Each row of a before or after table is a point. The points were changed in one or more steps. Then noise was added and the rows were shuffled. The steps act on how far a point lies along the listed directions, d1 being the first. Write out the steps. A step turns or swaps two directions, mirrors them in a line or flattens them onto one, adds a multiple of one to another, or multiplies one. Angles are multiples of 10 degrees, from the lower direction toward the higher: turns from -170 to 170, lines from 10 to 170 but not 90. Use the fewest steps. Two steps may share a direction if one is a turn and the other turns, adds or multiplies; they go together, in the order done. Otherwise the lowest direction goes first.
In the rows, zero is written as 128.

Directions:
(1): 131; 160; 189
(2): 154; 184; 97
Before (10 x 3):
157; 198; 62
139; 144; 101
139; 178; 97
120; 178; 180
123; 142; 157
115; 124; 192
85; 102; 204
193; 212; 100
132; 129; 137
138; 125; 25
After (10 x 3):
147; 175; 90
113; 136; 125
141; 150; 111
131; 123; 131
80; 79; 171
157; 201; 67
189; 192; 72
110; 95; 155
118; 122; 133
136; 175; 92
Steps: flatten d1 and d2 onto the line at 100 degrees

Directions:
(1): 167; 129; 100; 163; 205; 125; 109; 74
(2): 60; 126; 116; 120; 135; 205; 130; 85
(3): 154; 155; 156; 123; 92; 118; 191; 57
(4): 103; 188; 147; 210; 105; 123; 99; 130
(5): 161; 126; 202; 101; 125; 159; 64; 111
(6): 97; 49; 178; 172; 137; 102; 144; 116
Before (11 x 8):
130; 183; 75; 131; 148; 131; 124; 123
120; 164; 89; 148; 145; 143; 135; 98
132; 145; 109; 148; 121; 146; 102; 135
96; 19; 198; 195; 120; 89; 127; 144
130; 109; 99; 99; 142; 144; 137; 127
150; 162; 108; 114; 101; 123; 115; 135
142; 131; 77; 101; 144; 159; 131; 114
127; 185; 86; 120; 150; 117; 103; 166
155; 172; 74; 159; 147; 115; 141; 162
126; 108; 127; 153; 163; 122; 92; 125
202; 178; 147; 117; 147; 76; 115; 160
After (11 x 8):
161; 153; 96; 72; 131; 116; 129; 153
150; 124; 108; 58; 118; 154; 147; 178
173; 137; 108; 104; 130; 97; 143; 139
183; 148; 126; 111; 121; 131; 93; 136
76; 183; 139; 95; 78; 152; 156; 170
125; 158; 96; 109; 107; 147; 124; 122
123; 98; 130; 127; 125; 98; 117; 167
129; 149; 92; 57; 144; 139; 119; 169
66; 7; 172; 187; 135; 119; 146; 124
158; 130; 146; 118; 132; 136; 93; 130
143; 124; 90; 122; 124; 129; 129; 147
Steps: turn d1 and d2 by -120 degrees; add 0.5 times d3 to d5; turn d4 and d5 by -110 degrees

Directions:
(1): 145; 131; 161; 29; 146; 121; 61; 102; 124; 138; 104
(2): 142; 210; 127; 95; 120; 146; 204; 79; 149; 123; 107
(3): 175; 130; 167; 164; 95; 186; 110; 129; 82; 92; 64
Before (12 x 11):
165; 188; 160; 104; 98; 172; 131; 118; 109; 99; 83
137; 103; 133; 95; 156; 109; 44; 145; 124; 159; 145
124; 109; 161; 100; 158; 123; 93; 133; 122; 150; 119
149; 120; 160; 121; 142; 127; 66; 149; 109; 113; 105
70; 74; 105; 161; 161; 81; 88; 178; 129; 184; 213
166; 72; 166; 117; 144; 151; 32; 144; 76; 106; 73
154; 117; 154; 71; 153; 136; 45; 140; 99; 134; 93
154; 178; 156; 20; 156; 132; 104; 79; 142; 128; 82
193; 92; 172; 120; 76; 159; 55; 162; 87; 92; 107
103; 170; 106; 121; 128; 118; 191; 95; 157; 145; 138
74; 107; 93; 191; 116; 137; 169; 168; 129; 104; 163
126; 74; 109; 238; 132; 129; 71; 182; 85; 78; 141
After (12 x 11):
70; 137; 85; 197; 145; 100; 192; 156; 149; 174; 213
162; 143; 171; 92; 109; 160; 69; 137; 98; 104; 87
134; 167; 93; 249; 115; 153; 190; 139; 113; 67; 127
140; 108; 142; 181; 134; 130; 95; 170; 108; 109; 121
179; 89; 151; 189; 64; 165; 98; 181; 89; 84; 123
91; 179; 104; 131; 114; 151; 215; 116; 146; 103; 136
113; 88; 146; 154; 151; 121; 107; 156; 117; 147; 136
131; 71; 127; 168; 141; 132; 57; 185; 91; 129; 124
122; 89; 106; 185; 142; 113; 88; 175; 125; 152; 170
113; 159; 129; 58; 142; 110; 132; 88; 150; 151; 125
134; 76; 151; 73; 165; 113; 16; 141; 117; 133; 111
148; 60; 132; 219; 130; 156; 88; 175; 77; 98; 98
Steps: turn d1 and d2 by -70 degrees

Directions:
(1): 94; 88; 159; 104; 116; 203; 49; 148; 94; 139; 153; 69; 140; 127
(2): 170; 185; 191; 52; 98; 92; 107; 103; 152; 111; 163; 101; 101; 101
(3): 131; 88; 175; 144; 138; 116; 154; 209; 142; 135; 106; 111; 32; 113
Before (8 x 14):
129; 138; 131; 110; 140; 143; 109; 106; 139; 121; 158; 99; 121; 134
162; 133; 193; 121; 146; 92; 177; 194; 164; 132; 107; 144; 7; 80
104; 115; 128; 171; 130; 77; 222; 183; 140; 148; 92; 154; 76; 110
151; 172; 172; 63; 97; 124; 84; 93; 141; 114; 156; 124; 138; 114
122; 118; 83; 112; 131; 193; 104; 82; 84; 121; 143; 106; 181; 148
120; 151; 78; 123; 112; 177; 82; 93; 101; 142; 144; 146; 203; 150
136; 158; 111; 135; 116; 94; 182; 98; 137; 131; 124; 184; 141; 129
112; 120; 68; 179; 158; 155; 142; 115; 100; 140; 102; 185; 171; 160
After (8 x 14):
98; 94; 166; 114; 104; 173; 103; 163; 102; 148; 141; 110; 104; 119
149; 119; 128; 159; 133; 111; 176; 197; 143; 142; 98; 163; 56; 125
139; 144; 128; 120; 149; 113; 142; 110; 150; 117; 147; 118; 97; 128
104; 75; 112; 185; 160; 172; 133; 181; 99; 150; 92; 151; 107; 151
126; 173; 127; 66; 117; 191; 52; 46; 100; 130; 175; 119; 214; 104
165; 169; 182; 80; 103; 92; 127; 128; 162; 113; 137; 139; 84; 105
57; 114; 109; 120; 102; 185; 90; 108; 77; 152; 155; 102; 210; 127
154; 111; 105; 149; 149; 111; 203; 153; 134; 116; 94; 143; 62; 131
Steps: turn d1 and d3 by -170 degrees

Directions:
(1): 133; 131; 87; 55; 101; 132; 89; 110; 79; 145; 93; 80; 57; 86; 140; 94; 91; 175; 151; 189
(2): 183; 159; 128; 83; 116; 135; 67; 136; 181; 165; 138; 99; 140; 62; 129; 169; 103; 120; 84; 41
(3): 44; 133; 145; 135; 134; 145; 115; 205; 112; 114; 96; 174; 84; 75; 84; 95; 103; 114; 164; 63
(4): 101; 175; 91; 116; 164; 157; 152; 96; 150; 117; 190; 111; 181; 78; 92; 84; 71; 60; 139; 174
(5): 180; 197; 116; 118; 114; 54; 177; 179; 125; 178; 181; 130; 98; 171; 93; 102; 114; 145; 177; 109
Before (12 x 20):
159; 123; 126; 127; 121; 102; 131; 142; 103; 133; 140; 103; 94; 145; 141; 129; 124; 158; 146; 143
174; 136; 134; 142; 116; 98; 166; 145; 138; 148; 150; 125; 141; 173; 127; 129; 118; 140; 125; 132
132; 166; 127; 131; 136; 65; 164; 124; 136; 121; 201; 136; 173; 156; 119; 118; 133; 101; 116; 158
146; 139; 93; 87; 100; 139; 104; 94; 113; 124; 138; 88; 119; 93; 155; 117; 96; 125; 116; 181
36; 159; 136; 159; 136; 132; 137; 249; 119; 137; 107; 190; 83; 100; 71; 68; 90; 108; 209; 48
162; 149; 163; 130; 110; 96; 117; 169; 169; 149; 125; 131; 143; 118; 119; 140; 128; 127; 127; 22
126; 157; 144; 125; 124; 92; 130; 139; 139; 162; 145; 142; 119; 104; 90; 141; 136; 124; 133; 67
162; 173; 108; 109; 110; 103; 134; 113; 150; 144; 155; 100; 151; 128; 131; 122; 134; 141; 125; 97
14; 129; 125; 151; 166; 164; 112; 200; 100; 103; 119; 200; 86; 44; 56; 75; 82; 86; 184; 69
151; 158; 111; 143; 116; 122; 153; 111; 149; 137; 165; 115; 146; 151; 133; 129; 142; 109; 126; 126
151; 136; 161; 165; 131; 101; 154; 138; 134; 124; 149; 154; 164; 145; 125; 154; 156; 128; 130; 118
99; 119; 141; 171; 133; 102; 145; 164; 153; 99; 134; 168; 148; 152; 98; 133; 150; 118; 117; 103
After (12 x 20):
166; 173; 107; 108; 110; 102; 134; 110; 149; 145; 156; 98; 152; 129; 133; 124; 134; 140; 124; 99
39; 160; 135; 158; 136; 133; 137; 247; 118; 136; 108; 188; 84; 102; 72; 71; 91; 109; 207; 50
28; 128; 121; 149; 165; 162; 114; 187; 102; 105; 124; 193; 94; 54; 64; 79; 85; 88; 179; 80
147; 165; 123; 131; 135; 62; 167; 113; 139; 123; 207; 128; 181; 164; 127; 124; 138; 103; 112; 167
151; 150; 164; 129; 110; 98; 115; 179; 166; 148; 121; 137; 139; 112; 115; 136; 124; 124; 129; 14
169; 136; 133; 142; 116; 99; 164; 147; 138; 149; 148; 128; 139; 170; 126; 126; 117; 139; 127; 129
152; 123; 128; 128; 121; 104; 129; 149; 102; 132; 136; 107; 91; 141; 138; 126; 121; 157; 149; 138
124; 156; 145; 124; 124; 93; 131; 139; 139; 161; 144; 143; 118; 104; 90; 140; 135; 124; 134; 66
95; 118; 140; 170; 135; 103; 144; 167; 152; 98; 132; 171; 147; 151; 97; 132; 149; 117; 119; 100
147; 135; 162; 166; 131; 102; 152; 142; 133; 124; 146; 156; 162; 142; 122; 152; 155; 127; 132; 114
157; 139; 91; 86; 99; 137; 105; 84; 116; 125; 142; 82; 125; 100; 161; 121; 100; 126; 111; 189
158; 159; 111; 143; 115; 120; 155; 106; 150; 140; 167; 110; 151; 155; 137; 131; 145; 109; 123; 131
Steps: add -0.5 times d4 to d3

Directions:
(1): 107; 117; 108; 142; 148; 104; 59; 124; 171; 202; 91; 189; 189; 129; 236; 126; 145; 112; 116; 187; 108; 86; 116; 113; 146; 100; 173; 106; 105; 117; 196; 151
(2): 119; 131; 62; 69; 105; 109; 66; 61; 149; 81; 122; 187; 113; 157; 120; 140; 129; 185; 114; 113; 148; 87; 214; 84; 185; 109; 104; 139; 194; 153; 90; 132
(3): 133; 222; 94; 81; 133; 96; 143; 162; 107; 194; 111; 141; 132; 143; 151; 86; 119; 108; 114; 27; 134; 148; 91; 142; 137; 67; 115; 44; 149; 126; 73; 158
Before (14 x 32):
104; 118; 100; 94; 112; 119; 129; 87; 136; 71; 117; 165; 110; 182; 82; 142; 122; 185; 125; 94; 130; 119; 209; 120; 148; 137; 79; 156; 188; 121; 81; 112
132; 227; 101; 82; 100; 119; 151; 124; 109; 108; 107; 130; 116; 139; 109; 117; 116; 113; 102; 54; 136; 127; 155; 123; 141; 129; 76; 107; 187; 137; 76; 139
102; 111; 138; 173; 133; 130; 90; 143; 167; 187; 120; 154; 192; 122; 216; 125; 127; 107; 112; 186; 107; 109; 88; 136; 113; 113; 186; 131; 116; 125; 175; 140
137; 80; 203; 169; 147; 142; 190; 147; 125; 97; 139; 64; 118; 104; 102; 141; 150; 110; 157; 212; 100; 144; 110; 135; 65; 183; 155; 179; 53; 123; 156; 106
116; 121; 175; 179; 143; 126; 123; 156; 134; 174; 137; 118; 172; 133; 189; 111; 139; 87; 139; 177; 110; 143; 45; 153; 80; 151; 181; 118; 55; 101; 203; 128
133; 109; 126; 163; 155; 129; 80; 114; 145; 149; 109; 163; 172; 94; 174; 102; 136; 131; 142; 198; 99; 101; 125; 134; 156; 116; 177; 144; 135; 140; 171; 110
138; 158; 112; 104; 133; 125; 194; 136; 88; 89; 141; 65; 85; 107; 80; 120; 117; 150; 149; 65; 160; 167; 109; 139; 119; 114; 100; 124; 139; 150; 63; 132
151; 56; 180; 174; 113; 171; 175; 142; 120; 66; 185; 58; 95; 86; 30; 133; 132; 126; 136; 181; 106; 169; 112; 147; 78; 202; 120; 189; 87; 128; 144; 88
135; 164; 93; 89; 120; 109; 119; 133; 123; 137; 114; 135; 104; 142; 94; 109; 114; 151; 115; 61; 163; 145; 156; 151; 161; 116; 98; 120; 165; 172; 69; 136
131; 198; 90; 58; 84; 130; 139; 89; 114; 47; 132; 135; 63; 154; 24; 151; 118; 155; 98; 31; 161; 139; 171; 97; 168; 116; 32; 136; 202; 144; 11; 127
177; 59; 195; 195; 135; 197; 175; 151; 139; 106; 138; 48; 141; 61; 89; 143; 122; 78; 147; 168; 120; 171; 100; 147; 46; 185; 140; 171; 71; 121; 171; 91
120; 168; 97; 73; 122; 119; 125; 125; 124; 129; 128; 138; 116; 135; 89; 133; 117; 156; 120; 61; 130; 146; 135; 126; 171; 114; 96; 96; 188; 130; 85; 128
153; 70; 193; 187; 145; 149; 180; 144; 117; 93; 143; 68; 137; 103; 85; 141; 130; 93; 124; 200; 133; 176; 139; 151; 99; 176; 138; 190; 93; 138; 163; 81
105; 92; 162; 159; 130; 111; 114; 113; 157; 183; 99; 139; 139; 115; 181; 140; 141; 109; 115; 184; 134; 93; 104; 126; 126; 106; 155; 122; 76; 145; 193; 142
After (14 x 32):
183; 65; 169; 160; 113; 199; 178; 120; 128; 44; 151; 47; 102; 79; 27; 151; 114; 117; 143; 129; 141; 173; 150; 134; 68; 189; 103; 190; 114; 136; 116; 82
116; 104; 120; 102; 93; 115; 116; 59; 141; 81; 126; 137; 77; 136; 87; 153; 127; 165; 109; 124; 161; 95; 181; 105; 157; 115; 104; 145; 149; 173; 109; 128
132; 153; 140; 152; 161; 127; 193; 173; 104; 172; 125; 63; 135; 91; 154; 110; 128; 100; 151; 113; 133; 167; 48; 157; 93; 110; 143; 103; 81; 127; 134; 144
114; 160; 130; 120; 148; 111; 117; 164; 140; 207; 108; 141; 165; 115; 162; 127; 133; 111; 118; 111; 106; 143; 71; 144; 145; 106; 136; 73; 127; 105; 154; 137
114; 125; 91; 101; 90; 137; 100; 80; 145; 67; 148; 149; 116; 147; 99; 139; 114; 179; 116; 110; 147; 108; 183; 103; 155; 121; 117; 164; 207; 159; 74; 121
126; 159; 130; 137; 153; 104; 116; 177; 130; 212; 92; 135; 153; 123; 178; 105; 123; 104; 118; 111; 137; 146; 89; 173; 133; 110; 144; 94; 104; 147; 138; 148
157; 69; 184; 170; 132; 154; 180; 128; 111; 67; 150; 68; 118; 111; 57; 145; 121; 112; 124; 181; 144; 178; 163; 142; 110; 176; 121; 198; 114; 147; 136; 78
143; 91; 183; 134; 127; 144; 187; 114; 113; 42; 152; 63; 84; 113; 51; 150; 142; 147; 154; 179; 117; 147; 155; 120; 86; 185; 120; 193; 97; 139; 106; 92
129; 140; 115; 95; 87; 136; 134; 77; 109; 27; 174; 115; 76; 164; 46; 128; 120; 176; 140; 87; 158; 147; 168; 116; 128; 161; 102; 157; 164; 144; 70; 105
122; 215; 133; 137; 127; 115; 145; 162; 121; 192; 88; 131; 165; 120; 187; 104; 130; 61; 104; 100; 113; 125; 87; 141; 116; 124; 125; 84; 126; 112; 146; 154
94; 103; 146; 166; 152; 113; 122; 146; 157; 191; 85; 167; 188; 155; 207; 125; 141; 109; 127; 170; 92; 121; 107; 150; 108; 130; 147; 122; 94; 84; 193; 133
143; 114; 96; 121; 126; 130; 89; 79; 134; 83; 123; 165; 128; 110; 111; 113; 130; 170; 140; 160; 126; 98; 183; 116; 182; 119; 136; 165; 182; 160; 111; 97
109; 173; 168; 185; 152; 124; 127; 196; 149; 249; 82; 137; 188; 109; 218; 129; 145; 34; 98; 151; 93; 139; 8; 146; 97; 99; 147; 78; 54; 88; 190; 162
146; 57; 185; 180; 118; 172; 176; 149; 123; 81; 179; 54; 102; 83; 48; 134; 133; 121; 135; 190; 98; 166; 103; 153; 73; 202; 132; 187; 76; 123; 152; 89
Steps: swap d1 and d2
